Every row gives one point. Before rounding, the points of a table are all equally far from one centre. They may lie mostly on one side of it. Write the centre, to within rounding.

Points, 8 rows:
[[ 0.20 -0.46  0.41]
 [ 0.06 -0.15  0.58]
 [ 0.18 -0.41  0.50]
 [-0.03 -0.31  0.52]
 [ 0.16 -0.39  0.52]
 [ 0.14 -0.42  0.49]
 [ 0.14 -0.28  0.58]
 [ 0.06 -0.49  0.34]]
Centre: [ 0.13 -0.19  0.28]

Points, 12 rows:
[[ 0.56  0.04  0.08  0.59  0.30 -0.36]
 [ 0.43  0.17  0.34  0.50 -0.01 -0.48]
 [-0.33  0.05 -0.18 -0.33  0.26  0.19]
 [ 0.15 -0.57  0.76  0.15  0.05 -0.28]
 [-0.57 -0.66  0.21  0.16 -0.21  0.20]
 [ 0.39 -0.51 -0.08 -0.08 -0.23  0.00]
 [-0.08 -0.62  0.29  0.07 -0.51  0.22]
 [ 0.46 -0.77  0.28  0.49  0.23 -0.09]
 [ 0.42 -0.51  0.63 -0.12  0.13  0.00]
 [ 0.12  0.09  0.03 -0.07  0.81  0.30]
 [ 0.15 -0.61  0.10 -0.15  0.48  0.46]
 [ 0.21 -0.46 -0.05  0.37 -0.04 -0.53]]
Centre: [-0.02 -0.12  0.23  0.34  0.13  0.15]

Points:
[[-0.07  0.47 -0.45 -0.05 -0.25  0.43  0.53  0.28 -0.09]
 [-0.22  0.36 -0.46 -0.21 -0.33  0.59  0.25  0.19 -0.15]
 [ 0.10  0.21 -0.36 -0.05 -0.67  0.41  0.47  0.38 -0.27]
 [ 0.27  0.49 -0.38  0.51 -0.38  0.42 -0.31  0.56  0.11]
 [-0.08  0.03 -0.72  0.00 -0.83  0.46  0.03  0.11 -0.02]
 [ 0.17  0.53 -0.14 -0.21 -0.06  0.67  0.04  0.23  0.08]
 [-0.20  0.61 -0.62  0.14 -0.58  0.37  0.16 -0.15 -0.23]
 [ 0.38  0.35 -0.87 -0.20 -0.69  0.31  0.22  0.11 -0.16]
 [ 0.00  0.35  0.15  0.00 -0.16  0.39  0.38  0.50 -0.21]
 [-0.23  0.20 -0.25  0.05 -0.21  0.62  0.27  0.03 -0.49]
 [-0.16  0.22 -0.79 -0.12 -0.31  0.47  0.33  0.14  0.12]
 [ 0.09  0.63 -0.18  0.03 -0.68  0.17  0.23  0.58 -0.06]
 [ 0.01  0.56 -0.60  0.04 -0.57 -0.02  0.61  0.22 -0.18]
 [-0.11  0.18 -0.70  0.01 -0.07  0.51  0.27  0.39  0.20]]
Centre: [ 0.19  0.08 -0.30  0.08 -0.18 -0.16 -0.12  0.03 -0.10]
